Every row gives one point. The last column is the point's height on a tilted bowl or saddle (a function of degree 2), plus a little noise. Along how many of its main directions does it bend up, bend down or stay straight?
(in the rows, 128 means zero)

Points (11 x 3):
[[112 146 112]
 [120 138 118]
 [142 158 113]
 [131 160 111]
 [ 98 132 105]
 [120 122 120]
 [114 134 117]
 [196 153  78]
 [143 153 116]
 [142  92 112]
 [ 81 164  71]]
Directions: 0 up, 2 down, 0 straight

Points (16 x 4):
[[142 113 164 129]
 [100 105 101 152]
 [114 113 111 137]
 [122 150 141 124]
 [106 133 122 133]
 [125 164 137 126]
 [131  66 135 159]
 [146  72 147 154]
 [108 158 117 135]
 [104 144 157 131]
 [159 128 131 117]
 [117 128 115 129]
 [108 131 141 129]
 [137  86  78 155]
 [ 66 124  55 217]
 [139 125 138 121]]
Directions: 2 up, 0 down, 1 straight

Points:
[[104 110 132 124]
 [147 153 182 106]
 [162 135 131 132]
 [141 134 144 128]
 [ 81 110  93 184]
 [106 121 147 110]
 [146 105 159 113]
 [116 103 122 131]
 [115 130 146 116]
 [121 147  97 166]
 [135 134 136 130]
 [ 92 134 151  95]
 [ 68 142 106 166]
 [127 111 156 109]
 [184  88 159 111]
 [122  69 152  76]
 [ 81  99 139  99]
 [153 107 106 127]]
Directions: 1 up, 2 down, 0 straight

Points:
[[ 95 131 121 150 120]
 [ 92 104 124  99  99]
 [123 127 155 114 126]
 [113 135 122 145 133]
 [ 96 120 158 206  83]
 [121 108  96 154 129]
 [157 122 155  98 114]
 [ 95 156 147 125 106]
 [166 118 154 109 120]
 [137  97  83 139 131]
 [ 91 104  81 122  92]
 [166 129 178 146 109]
 [137 114 115  85 116]
 [108  83 128  88  96]
 [153  97 111 135 144]
 [136 119 138 123 141]
 [ 93 160  77 127  64]
 [130 133 168 129 127]
 [ 97 111 109  84  85]
 [117 137 154 131 130]
 [123 130 101 134 132]
 [ 77 164 173 128  79]]
Directions: 0 up, 4 down, 0 straight

Points (38 x 7):
[[ 86 112 161 110 132 109 142]
 [100 129 117 116  95 149 156]
 [124 156 102  95 143 122 103]
 [132  86 144 112 105 148 154]
 [113 138 120 148 124 117 142]
 [ 97 149 112  93 139  90 121]
 [124 144 141 143 132 175 150]
 [100 156 109 149 142  96 134]
 [181 133 149 113 137 123  89]
 [137  93 130  67 176 163  73]
 [134  84 155 104 144 184 126]
 [120 135 110 124 116 120 136]
 [153 150 144 116 126 130 117]
 [149 117 119 106 104 131 135]
 [159 160 126  48 150 113  77]
 [102 156 175  82 102 140 157]
 [141  99 102 106 159 125  87]
 [130 127 126 100 116 172 139]
 [117 151 129  89  92 159 152]
 [109 130 110 119 131 143 132]
 [140 149 144 128 108 153 144]
 [127 150 141 151 117 109 133]
 [139 112 156 193 152 149 139]
 [ 58 140  99 132 153  87 140]
 [171 101  99 155 108 123 108]
 [128 114 127  75 106  83 153]
 [111  99 157 156 108 134 161]
 [123  80 130 115 130 123 130]
 [110 117 125 163  67 129 187]
 [183 103 108 109 113 136  90]
 [163 137  92 151 103 115 109]
 [112 112 155 149 189  97 121]
 [119 118 137 116 122 116 141]
 [163  68 124 131 119 134 109]
 [106 129 117  88 161 157 110]
 [119 145 112 198 133 216 183]
 [118  91 129 128 130 124 136]
 [114 155 161  80 111 164 156]]
Directions: 2 up, 3 down, 1 straight

Points:
[[139 145 114 129 137 169 122]
 [150 147 108 150 162 134 133]
 [127 123 146 175  85 108  76]
 [163 118 129 100 170 132 102]
 [156 159 117 123 111 141  99]
 [111 172 155 118  96 158  72]
 [ 90 132 120  94 169 150 165]
 [ 79 152 102  96  90  91  96]
 [106 168 128 126 137 142 136]
 [ 82 150  93 114 122 175 132]
 [ 77  99 168 134 112 124 123]
 [131  72 142  86 127 132 124]
 [138 131  99 112 108 150 114]
 [132 105 123 159 166 144 129]
 [120 160 156 111 149 156 132]
 [153 124 133 106 142 128 112]
 [145 144 101 156 132 110 117]
 [143  97 120 115 122 165 110]
 [ 97 111 116 128 165 149 153]
 [116 145 171  99 149 159 124]
 [121 156 144 138 136 148 129]
 [ 89 176  94 157 148 163 148]
 [173 107 153 142  64 181  38]
 [119 157  83 128 133 158 131]
 [158 105 149 150 145 125 115]
 [153 128 136 150 145 143 119]
 [153 156 119 123  88  60  77]
 [ 86 139 120 162 140 149 134]
 [ 69 109 173 136 147 154 156]
 [118 178 131 130 132 107 114]
 [120 143  76 105 111  79 119]
 [123  81  94 100 151 136 130]
 [161 136  89 106 164  63  95]
 [117 131 158 138 139 139 132]
 [118 123 193 139 117  93 100]
 [139 157 136 131 154 121 130]
 [ 90 141  90 101 115 128 132]
 [124 136 125 147 129  85 118]
 [110  85 132 107 138 144 137]
 [ 71 132 131  91 134 165 149]
 [122 108  78 159 103 178  73]
 [155 161 150 138 129 137 104]
 [127  99  86 139 141 144 118]
 [128 116 161 138 111  95 109]]
Directions: 1 up, 3 down, 2 straight
